Every row gives one point. The window is the flat piece filled in between its corners: a triangle in 3 columns, a solid with four corners in 4, and so on. A path goes straight from each point to the next, and from the last back to the first. List the points from which the path goes on through the window.
In the rows, zero is written as 128.

Window:
[[ 58 138  73  52]
 [138 147 181 118]
 [149 139  33 117]
 [109 109 120  97]]
Path:
(1): [162 129  47  80]
(2): [117 147  59 154]
(3): [107 148 122 152]
(4): [133 129 175  35]
(5): [110 148  77  15]
(6): [ 51 130  68 106]
(7): [101 138  62 108]
(8): [159 135  50  60]
(9): [154 143 112  94]
(10): [111 141 131 150]
(11): [ 43 186 118 108]
(12): [107 119 141  66]
Through the window after points: 1, 3, 5, 7, 9

Window:
[[115 149 120 133 249 146]
 [110  94 110 137 130  56]
 [156 134 149 126  77 143]
 [115  68 129 137 112 142]
 [126 180 136  49 121 182]
 [117 132 159  78 159  75]]
Path:
(1): [ 75 138 158 116 147 147]
(2): [ 93 102 138 149 109 145]
(3): [137  79 125 105 127 139]
(4): [154 132 100  97 190 125]
(5): [ 89 153 162 125 191  98]
(6): [ 81 151 160 127 154 122]
(7): [179 112 128  67 166  88]
(8): [164 118 125 125 165  89]
(9): [ 56 135 152  89 130 119]
(10): [ 75 137 149 100  99  74]
(11): [191  87 125  95 150 125]
(12): [135 129 125  77 139 106]
(13): [ 85 144 168 142 185 116]
(14): [ 61 125 165 117 118 102]
(15): [151 125 139  76 167  89]
(16): [203 142 131  95 113 166]
Through the window after points: 2, 6, 8, 12, 14

Window:
[[175 154  72  95 140 139 106 198]
 [ 42 166 109 157 140 126 151 112]
 [ 87  80 170 169  82 114  94 123]
 [116 133 152 160 180 100 155  81]
 [ 62 102 132 146 158 104  92 187]
 [ 49  88  82 132 128  93  94 113]
 [249 150 100  99  97  36 205 196]
 [131 111 145 102 140 130 194 131]]
Path:
(1): [129 100 134 133 142 150 190 138]
(2): [177  85  85 158 127 105 143 183]
(3): [124 147 126  86 123 108 102 154]
(4): [ 80 129 169  60 142 122  70 135]
(5): [107  97  94 186 145  90 166 185]
(6): [135 106 108 156 149 125 175 183]
(7): [122 147 149  63 118 119 116  89]
(8): [139 124 149 109 125  88 133 158]
(9): [149  97 117 159 124 107 141 138]
(10): [117  60  96 167 130  98 123 179]
(11): [107 133 153 116 138 107 111 142]
(12): [114 149 144  69 127  70 151 126]
Through the window after points: 4, 6, 12

Window, 9 rows:
[[139  87 182  95 151 122  82 192 205]
 [130 145  83 143 137 190 180 125  93]
 [ 75 169 138 217 175 123  47  55  56]
 [137 215  65 124  24 118  99 194 145]
 [202  94 106  39 132 111 174 216  71]
 [215 102 104 180 159 114  72 172 174]
 [153 160 153  97  47  88  85  84 142]
 [ 72 113 158 153  80 120 213 164 176]
 [165 178 154 148 153 128 156 122 109]]
Path:
(1): [142 149  48 101 167  75 145 149 153]
(2): [152 134 147 159  68 136  87 161 148]
(3): [165 181 175 140  79 157 102 180 123]
(4): [182  83  51  72 157  59 199 126 154]
(5): [133 154 128  94 105  85 129 106 144]
(6): [146 141 153 155  54 149 113 141 132]
(7): [103  87 202 220 101 203 170 198 137]
(8): [121 148  99 122 121  85  95 121 139]
Through the window after points: 5

Window (11 x 11):
[[130 180 144 154 172 119 200 118 169 138 118]
 [ 74 151 142 148 205 123 187 138  59  87 106]
 [ 23 141  71 156 159 169 140 109 121 132 134]
 [180 127 123 129 133  91 167 170 162  42 126]
 [182 138 116 148 152 162  93 103 130 157 140]
 [113 152 111 131  63 122 105 159 144 145  73]
 [ 91 134 112 103 196 109 142 106  74 146 149]
 [131 145 106  68 132 158 180 192 113  79 160]
 [103  80 130  94 146 168 101 104 121 127  83]
 [ 97 249  98  89 168 135  94 145 106 127 143]
 [148  65 171 118  99 140 102 126 135  93 147]]
Path:
(1): [134  77 120 146 149  95 105 175 146 169 113]
(2): [112 133 133 139 172 124 160 160 143 130 142]
(3): [173 215 124 142 102 139 152  53 155 135  67]
(4): [122 136 119 117 130 128 161 129 104  79 132]
(5): [123 147 120 125 150 136 137 160 134 127 144]
(6): [125  85 150 131 184  92 108 157 141 160 126]
(7): [105 184 103 129 128 176 204  86 107  81 130]
(8): [109 138 122 100 139 154 130 116  99  99 129]
Through the window after points: 2

Window:
[[152 107 161  86 188 185 196 206 158 125  76 151]
 [135  22 121  96 138 144 126 164 100  90 139  94]
 [209 194 170 111 165 169 226 140 134  69 104 128]
 [ 90 142 127 151  92 117  97 113 108  93 119 125]
 [175 173 121 120 128  78 151 126 134 141 109  95]
 [137  32  66 127  98 106 136 195  81 108 140 171]
 [152 104 157 207 114  93 122 129 113 117 122 114]
 [159 161 103 192 132 150  67 130 101 117 130  94]
 [171  75 147  83 109 164 165 249 149  71  88 117]
 [120 142  72 198  99  95 161 113 155 124 168  90]
 [159 190 131 172 148  78 107 108 170  96 178 129]
 [121 234 108 216 170  41 143 115 119  91 151  78]]
Path:
(1): [153 143 131 155 120 124 137 161 117  98 184 106]
(2): [119  95  88 185 152 113 145 112 145 107  18 119]
(3): [171 143  81 160 158  99 167  90 143  13 116 159]
(4): [136 156 136 161 137 105 136 168 112 141 133  93]
(5): [144 146 155 170 148 124 156 156 121  99 166 104]
(6): [132 129  41 109 140  62 117 148 132  95  44 110]
(7): [130 130  78 197 171  73 109 134 149 111 105 108]
(8): [146 180 153 145 113 111 153 140 119  88 156 108]
(9): [132 164 186 139  79 132 131 139 100 107 135 110]
(10): [144 132  77 154 165 128 130 128 137  83 106 126]
(11): [191 104 107 178 146 123 129  99 134  95  76  68]
(12): [108 140 132 104 120 140 146 241 115 113 167 173]
Through the window after points: 3, 5, 7, 9, 11

Window:
[[131  63 101  73  99 136 168 160  79 152 173  96  26  66]
 [139 133 113 150  89 100  65 154  40  45 125 112  66 111]
 [136 136 180 169 159 139 102 129 126 133 153 205 162 198]
 [100 214 138 155 188 128 115 145 123  90 144 156  28 145]
 [203  89 192 161 187 165 104 185  68 220 108  98 191 144]
 [136 113  75  70 103 178  85 169 152  26 139  60 128 109]
 [114 186 104 123 101  62 132 133 125 141 178 115 244 136]
 [146 128  78 191  84 164 140 164  65 139 159 163 177  87]
 [ 93 170 233 143 173 219  81  54 135 115 100 106  35 188]
 [ 75 194  98  93 154  83 126 125 103 104  86 195 143 159]
 [234 115 127 126  90 118 202 122 106 133  70 163 113 145]
 [170 146  59 142 132 139  80 113  30 121 196 128 137 113]
 [186 168 106  90  25 141 142 137 114 184 107 125 188 233]
 [147 192 126 144 168  99  34 133  66 134 132 222  68  49]]
Path:
(1): [140  72 109 184 216 129  78 138 149 119  89 114  95 201]
(2): [121 138  46 158 128 116  86  90 125 132 136 131 124 141]
(3): [185 121 170  83  78 172 174 211  17 136 173 132 115  92]
(4): [128 164 171  69 138 182 155 213  67  51 186  80 158 129]
(5): [159 140  64 150  96  84 101 109 127 153 101 169 130 143]
(6): [164  81  77 203  82 113 109  68 105 148  98 127  73 171]
(7): [145 214 165  44 159 120 138 208  69  79 132 181 146  79]
(8): [175 156 128 107 134 161 153 138  58 103 172 166 129 117]
(9): [130 106 117 167  76 123  36 123 139 175  90  59  70 157]
(10): [143 128  48 147 122  42  93 133 163 152 164 129 123 120]
(11): [152 164 143 123 116 133 141 136  82 123 127 138 166 140]
(12): [147 187 148  61  45 141 141 139  65 117 172 149 127  95]
Through the window after points: 2, 6, 10

Window:
[[ 87  87 177  72  65 120 138 134 143 127 104  63 105 167]
 [109  74 156 163 112 157  65 141 100 151 118 146 137 100]
 [153 107 140 154 137 110 201 133 158 165 124 139 143  84]
 [127 128 113 161 148  94 147 142 134 215 126 147 170 152]
 [ 66 107 150 123  63 166 186 103 170 145 164 122 169 139]
 [ 95 164 177 127 249  65 180  68 113  65 112 131 132 151]
 [149 145 172 109 122 188 188  54 157 128 144 181 171 153]
 [119  53  82 123 245 134  67 142 131 121 124 193 125 113]
 [105 123 119 132 100 151 189 197  99  73 152 140 139 177]
 [150 116  73 138 120  58  69 147 195 183 154 155 100  75]
 [ 78 114 112 153 196 146 168  90 137 110  82  98  88 168]
 [100 118  99 117 128  49 174  86 207 133 113 207  86 130]
 [ 50 164 153  81 163 136 103 185  49 114 119 141 119 100]
 [108 190 158  74 113  50 137 113 196  83  76 161 162  83]]
Path:
(1): [128 134 183 124 132  86 152 162 175 131 112 157 123 119]
(2): [ 89 138  76  93 124 113 128  63 126 113 111 126 160  97]
(3): [ 87  63  66 112 127  78 186  94  72 188  97 126 119  93]
(4): [138 150 181 157 172 167  84 149 191 105 161 168 131 158]
(5): [118 108 173 108 141 131 147 179 211 144  92 148  64 122]
(6): [ 86 116  98 149 175 132 157  88  98 105 116 115 140 157]
(7): [127  84  51 154 126  56 160  81 114 115  70 147 128 116]
(8): [136 136 183 124 146 146 139 178 190 180 179 144 131  94]
(9): [ 87  83 184  79 167 145 146 168 243 114  90 115  84 197]
(10): [ 97 111 146 106  81 109 143 109 105 131 121  93 130 133]
(11): [118 100 100 123 110  90 124 111 129 139 125 157 133 118]
(12): [100 125 148 148 154 125 127 138 183 154 125 149 107 118]
Through the window after points: 1, 5, 7, 9, 11

Window, 14 rows:
[[213 161 124 138  47 156 114 127  70  99 160 140 154  60]
 [203 182  68 206  86 102 120 184 105 100 131 104 179  67]
 [121 103 109 104  98  66  91  89 151 192 158 141 143 186]
 [185 106 131 148 117 140  63 187  93 103 100 112 173  58]
 [156 207 128 155 137 124  83 158  81  82 179 146 147  31]
 [122  92 172 107 152 152 188  73 197  71 146 114  95  91]
 [ 45 125 135  66  75 159 141 105 204  95 122  83 108  67]
 [125 115  99 106 113 161  92  94 205 249 211  86  99 173]
 [169  96  96  57 102 101  81 143 210 131 200 118 136 175]
 [136 154 126  67 126 145  83  45 222 159 138  81 138 180]
 [201 188 164 162  73 107  92 199 122 124 121 137 116  92]
 [ 62 129 115 103 124 230 156  93 205  73 113 166  92 122]
 [130 125  73  71 125 132 100  82 154 158 152  81  44 178]
 [141 128 141 107 110 125 109 139 123 141 199  71 151 221]]
Path:
(1): [128 163 111  82 158 160 128 144 133 135 102  89 139  79]
(2): [175 104 143 178  32  91  70 111 167  79 187 162 135 163]
(3): [125 104 137 134  90 105 105 113 183  75 156  93 108 129]
(4): [149 185  91  90 152 181 125 141 129 206 134 132 151  96]
(5): [126 195 142  55 116  82 140 101 172 213 122 126 183 111]
(6): [154 127 110 117 114 151  77 114 169  97 171 102 118 140]
(7): [147 133 162 153 130 134  42  75 176 100 202 111 123 128]
(8): [147 124  82  27  76 143 183 174 125 170  94 115 128 134]
Through the window after points: 5

Window (14 x 14):
[[ 59 102 158 174 139 105 150 142 162 201 109 240  85 110]
 [ 72  44  97 186 174 137 205 158 172  78 185  72 143  88]
 [123 123  93  80  97  79  69 121 114 150 144 152  96 106]
 [121 200 167 125 139  50 155 146 105 152 102 179  69  77]
 [143  30 150 169 136 194 163 160  64  75 180  31 112 113]
 [118  65 170 111 157 180 205 163 153  83 193 139 155 112]
 [178 123 136 141 137  69 105 124 173 169  85 185 118  96]
 [132 177 129 107 158 121  89  54 104 137  85 158  67 102]
 [ 98  38 162 101  81 127 100 100 130  62 108  24 116 159]
 [137 167 154 147 123  52 134  60  70 146 124 212 132  70]
 [144 142 144  91  69 139 103  64  98 164 125  23 128 122]
 [143 180 169 142  73 108  58  74 130 118 144 121  78  82]
 [107 119 163 100 108 140  48 109  91 117  99  54 146  62]
 [111 177 131 155 103 125  85 127  99 117  97 127 137 154]]
Path:
(1): [136 134 124 141 195  64  73 121 126 126 146 133 123  87]
(2): [143 113 166 144  54 177 174 119 105 141 112 131  94 101]
(3): [108 126 117 177  66 129 178 154 157 131  93 183  69   7]
(4): [125 160 168  99 163  65  86  85 100 140 136 126 133 154]
(5): [108 131 187 128 136  82  97  85 121 118 188  96 103 119]
(6): [126 129  92 130  88 179 137 140  85 121  40 124 114 102]
(7): [147  87  62  78  75 137 128 128 149 136 100 133 108  76]
(8): [101 131 224 208 201  62 109 115 121 118 162 121 123 142]
(9): [ 58 164 165 102 209  76 117  67 119 158 156 121  89 153]
(10): [170 128 121 141  72 148 104 115 113 128  69 163  95  62]
(11): [102  94 101 155  63 119 176 157  75  71 140 126 104  84]
(12): [133 141 177 116 172 117  98  89 175 173 131 153 114 136]
(13): [135 113 146 130 146  78  70 125 110 109 159  84 136 126]
(14): [120 151 136 128  94 146 162 106 117 126 101 127  99  73]
(15): [120  92 137 103  83 159 123 139 124  80 116 103  79 104]
(16): [122 118 176 183 175  75 135 103  85 149 157  82 164 136]
Through the window after points: 7, 9, 15

Window (14 x 14):
[[149  85 115 134  30 156  83 140 106 110 182  91 172 136]
 [115 155 116 112 108 181 127 142 195 166  87 135  94 118]
 [ 88 192 181 140  54 102 104  68 114 211 164  64 159 160]
 [194 169 139 126 207 179 117  87 198 157 124 112  65 140]
 [159  74 160  81 150  95 166 167  49 155  97  68  91 151]
 [163 104  82 157 187 125 128 167  83  40 131 140 170  26]
 [105 185  71 113 154 193 132 103 149 108 191 117  57 122]
 [ 80 126 152 106 112 105  82 138 138  97 109 166  93 116]
 [132 124 129 130  99 141 142 142 160  45  82 139 128 133]
 [106 126 125 125 169 158 176 167 129 141 118 205 114 168]
 [ 75  71 160  94  95 157 142  63 105 136 105 120  74 151]
 [102 155 121 244 152 170  80 119 226 149  77 113  97 186]
 [121 169  19 170 153 190   7  96  69 154 109  55 192 217]
 [112 124 150 118 192  72 127  87 191 167 126  65 126 136]]
Path:
(1): [120 127  91 155 124 138  97 119 161 142  97 130 114 148]
(2): [110 186 187 175 177 214 128 156 175 103 120  87 111 120]
(3): [105 169 164 171 181 181  94 177 141 132  94  97 140 125]
(4): [154  83  48 103 104  78 148  75 145 122 160 159 103 161]
(5): [146 136  93 166 118 124 101 120  99 146 126 100 108 171]
(6): [ 80 156 138  80 175 179  77  92 139 152 117  58 201 130]
(7): [ 64 129 190 101 146 159  99 139  60 121 131  99 109 140]
(8): [162 114 103 131 123 136 143 142 134 128 106 119 108 145]
Through the window after points: 1, 5

Window (14 x 14):
[[137  93 166 156  94  51 156  71 211 119 161 134 142 131]
 [169 145 203  98  95 122 170 125 105  87  48 210 113 133]
 [188 129  89 155 170 138 106 144 132 152 161 142 139 118]
 [123 118 151 105  89  93 107  90 111  89 201 124 177 148]
 [ 95 146 152 101 114 126 192 147 167 121  83 120  49 119]
 [ 90 119  62 115 183 128 138 147  96 114 114  53 193 142]
 [219  70 152 102  90 152 131 146  73 173  95 135 112 140]
 [102  94 129 163 118 130  50 131  76 184  91 152 194  83]
 [ 90 109 171  68 153 112 123  86  80 140 153 154 126 209]
 [144 111  72 190 143 206 150  92 101 135 108 141 167  79]
 [ 59 131  62 164  46 106 119 156 132 171 101  98 174 192]
 [228 139 198  98 137 132  89 109 176 167 140 110 183 105]
 [142 180 218 167 141  93 109 149 122 215  99  77 130 125]
 [ 99 172 121 109 112  88 158  87  74 184 113 146 164 123]]
Path:
(1): [168 103 131 129  91  66  90  80  97 153  81  68 123 123]
(2): [150 159 124 115  98  94 108  68 139 132  91 139 138 137]
(3): [122  83 177 160 146 173 166 201  92 189 159 123 128 106]
(4): [ 98 111 118 143 129 140 148 155 112 153 173 122 206 148]
(5): [137 143 127 115 121  95  94  77  98 134  63 110 114 117]
(6): [151 154 132 108 103 104  57 104 127 165   7 135  97 134]
(7): [135 117 137 125 117 128 174 127 110 137 148 126 147 140]
(8): [163 110 149 114 114 173 142 162 116 167 130 163 155 146]
Through the window after points: 4, 8

Window:
[[122 136 135 150  57 157  78 122 125  76 127 162 137 100]
 [ 85 150 108 221 120  84 120 147 111 108 142 111  91 135]
 [141 124 141 132 179 123 111  53 172  70 159 111 106  95]
 [129 177 114 118 141 130 110  60 138 104 181 129 121 165]
 [116  95 125  69 141 140  73 141 163 171 106 198 145  98]
 [111 205 177 149 152 131  98 109 173  88   7 143  71 104]
 [130  85 127 169 131 150 133 118  70 151 168 175 196 149]
 [162  92  90 170  73 107 141 107  73  80 122 150  90 158]
 [134 204 152 146 106  70  75 154  88 128  97 239  96  76]
 [128 118 182  35  68 176 166 114 169  87 134 110  90  55]
 [146 145 191 102 135 157  74 150 122 140 160 189  35 127]
 [174 101 135 164  66  90 139 181 142  92 136 123 145 139]
 [ 86  40 155 153  95  81 105 174  72  82 158 171 167 225]
 [140 118 142  70 141 181 105 158  91 104 137  95 120  95]]
Path:
(1): [111 142 115 126 145 127 111 140 121  83 149 174 116 138]
(2): [173 150 125 142  93 115 137 168 132  52 163 162 148 113]
(3): [141  93 148 149  87 105 116 147 134 130 115 122 114 143]
(4): [144 113 174 174 110  77 119 101 134 169 161  82  90 183]
(5): [133 122 114 137  99 134 113 157 121  57 122 171 142  98]
(6): [124 118 112 166 104 137 120 173 140  73 151 144 144 128]
(7): [107 123 202  87  82 113  54  44  53 139  94 162  86 128]
(8): [140 151 131 118 108 125 100  81 125 126 155 117 122 154]
(9): [123 153 117 140 146 127 128 110 136  75 162 162 116 139]
(10): [128 191 129 152 150 146 126 151 124  94 141 171 103 145]
(11): [132  29 149 146  83  88  65  88  90 145 120 116 146 125]
(12): [108 126 135 151 102 101  98 105  99 126 124 128 114 136]
(13): [136 120 136 125 147 134 127 147 136  87 154 161 123 148]
(14): [128 137 125 136 131 139  99 156 148  99 147 159 112 127]
(15): [112 141 175 139 110 104 115  90  97 129 116 127 124 123]
(16): [135 129 155 131 104 116 103  76 128 123 143 118 130 161]
Through the window after points: 2, 4, 6, 8, 16

Window, 14 rows:
[[137 134 123 159 122 139  65 112 129 111 158 118 128 131]
 [154 134  83 153 186  96 106 154  88 118 129 140 202 129]
 [155 104 145 138 159 168 146 136 145  97 148 131 163 122]
 [124  96 111 146 133 142 142 105 142 142 181 136 126 172]
 [157 152 103 120 124 125  83  66 138 191 113 117 160 102]
 [133 118 122 196 124 136 149 106 130 121 143 113 167 146]
 [ 77 124 114 133 133 141  78  89 151 103 152 146 157  89]
 [ 95  68 169 178 150 136 140 150 129 149 136 118  99 121]
 [140 109  46 163 127  88 187 131 168 151 176 105  77 125]
 [123 153  79 157 249 159  92 167 176  93  68 174 122 115]
 [140  93 180 180 167  91 133 155 175 127 105 141 127 138]
 [ 90 140 144 142  97 129 148 146  72 166 160 203  36 118]
 [ 96 127 148 128 137 162 127 114 133  64 121 103 100 183]
 [109 121 122 134 121 173 131 152 174 132 132 116 158 150]]
Path:
(1): [ 93 158 153 141 164 128 143 127 142 159 136 110 136 135]
(2): [140 166 119 189 186  61 138 132 179 112 200  86 129 112]
(3): [131  86  76 121 121 165 122 132  86 137  91 161 148 150]
(4): [133  82 144 157  90 139 160 158 136  97  77 155 129 172]
(5): [119 126 125 163 168 136 123 128 142 146 163 111 119 124]
(6): [ 96 176 117 146 199  96 150  82 129 101 179  89 137 165]
(7): [142 100 128 160 121 142 107 140 148 137 123 142 140 126]
(8): [106  89 118 153 148 143 100 110 138 105 104 168 130 130]
(9): [141 148 116 158 157 136 122 136 145 143 150 107 131 129]
(10): [153 182 145 181 182 164 125 119 163 136 153  97 145 123]
(11): [119  82 109 142 122 112 129 141 111 124 126 146 118 147]
(12): [118  94  90 184 108 159 111 136 135 104 125 136 152 129]
(13): [131 156 154 118 174 118 128 101 125 154 175 115 114 135]
(14): [155 172 150 140 189 160 118  72  98 160 173  81 154 117]
(15): [122  87  81 157 104  92  89 163 168 111  91 177 138 134]
(16): [144  92  97 155 126 156 103 136 165 102 123 146 146 134]
Through the window after points: 2, 6, 8, 14, 16

Window (14 x 14):
[[204 101  78 148 168  65  63 139  31 171 135  60 215 104]
 [170 168 176 127 186 211 171  99 154 109 159 185  56 203]
 [154 156 113 121 135 216 112 162  87 139 127  91 122 197]
 [153 150  43 187 137 136 123 168  64 133 119 124 114  83]
 [160  96 133  99 108 137 129 174 120 113 117 144  91 132]
 [182 153 127 134 143 169 155 151 126 134 117  80 184  89]
 [155 178  91  70 180 163 156 182 169 111 166 156  98 172]
 [118 146 162  59 167 190 201 140 121 148 216 127  34 156]
 [143 149  85 105 128 126 135  87 119 102 139  71  93 150]
 [198 116  77 180  92 146  80 115 128 215 171  86 211 142]
 [ 62 152 159 112 190 161 139 152 163 124 142 134  67 161]
 [155 191 178  49  92 194  37  34  96 179 249 142 220 136]
 [173  65  41 118 156 178  69  88  81 167 134  87 201  89]
 [118 137 129 145 139 179 205 160 123  78 174 161 143 203]]
Path:
(1): [143 168  66 132 175 146 122 121  94 185  81 146 132 140]
(2): [141 158 103  97 136 156 137 126  56 166 118 124 139 173]
(3): [170  84 110 130 154 143  90 145 154 111 190 110 125 111]
(4): [157 104 103 103 150 169  94 150 149  93 195 108 126 172]
(5): [127 182 139 119 135 156 160  91  73 183 130 155 130 134]
(6): [156 156  49  85  93 148 183 102 128 209 114 132 154 171]
(7): [156 107 150 182 181 175  67 166  70  79 168  86 134  87]
(8): [161 124 104 134 140 157 101 129 120 138 184 111 134 145]
(9): [131 174 138  86 148 170 216  93  99 151  67 150 187 113]
(10): [201 150 138  75 111 143 210  99 140 152 111 159 140 160]
(11): [115 149 130 161 195 202  92 169 116 115 182  78 111 118]
(12): [155 140 122 137  70 184 105 181  96 108 206 112 113 159]
(13): [173 139 106  87 228 140 170  55 113 176 107 130 181 144]
(14): [156 119  82  95 150 124  98  80  67 171 121 124 150 106]
(15): [181 122 111 143 151 161  99 152 104 134 172  85 173 144]
(16): [188  82 138 131  89 148 110 164 119 103 206  89 141 124]
Through the window after points: 10, 14, 16

Window, 14 rows:
[[ 91 112 113 156 176  52 112 114 128 134 242 163  88  70]
 [202 233 156 176 118  69 163  88 222  57  66  68 122 104]
 [100  78  31 124 131 137  73  89 143 137 153 208 151  67]
 [118  34 147 128 116 148 165  72  97 195 137 156 109 140]
 [138  90  61 131 157  88  64  97 138 220 172  98  77 105]
 [164 203 121 212 128 167 125 140 137  28 112  62 113 163]
 [ 94 224 190 169  50 126 106 106 160 113  68  81  88 124]
 [ 72 131  97  99 190 164 118   9  44 187 105 168 133 139]
 [ 50 121 104 201 172 155 167  94 142 151  58 106 101 116]
 [104 121  91 144 136 205 161  40 113 206 179 135  80  58]
 [116  61 103 119 163 110  73  69 122  80 155  99  71  36]
 [131 221 112 121  87  95 173 116 212  44  90  78  28 166]
 [147 233 197  87 148 145 144 183 227  92  75  74  93 128]
 [187 247 158 122 111 110 162 186 131 110   9 134  37  98]]
Path:
(1): [116 134  97 141 117 111 137 127 149 117 133  94  99  73]
(2): [119 103 113  92  98 122 143 106  88 120 142  76 149 104]
(3): [126 116 108 154 170 120  82  83 151  97 134 113  58  73]
(4): [177 140 208 116 149 161 109  61 159 110  90 158  35 113]
(5): [ 96 138  84 164 138 120 140 121 135 116 115  88 118 104]
(6): [105 181  69 126  96 111 149 136 112 140 123  59 129 138]
(7): [157 165 162 196 168 166 111  98 152  52 115 129  84 128]
(8): [101 129 132 161 146 146 109  89 149 121 117 138  97 133]
(9): [119 142  84 136 127 109 152  78 142 130 138  83 106  89]
(10): [ 27 146  76  89 100 114 126 119  79 110  45  99 153  85]
(11): [215 122 160 172 165 163 135  46 186 158 168 141  36 155]
(12): [144 166 169 175 169 145 119  74 162 136 117 143  51 160]
Through the window after points: 2, 4, 6
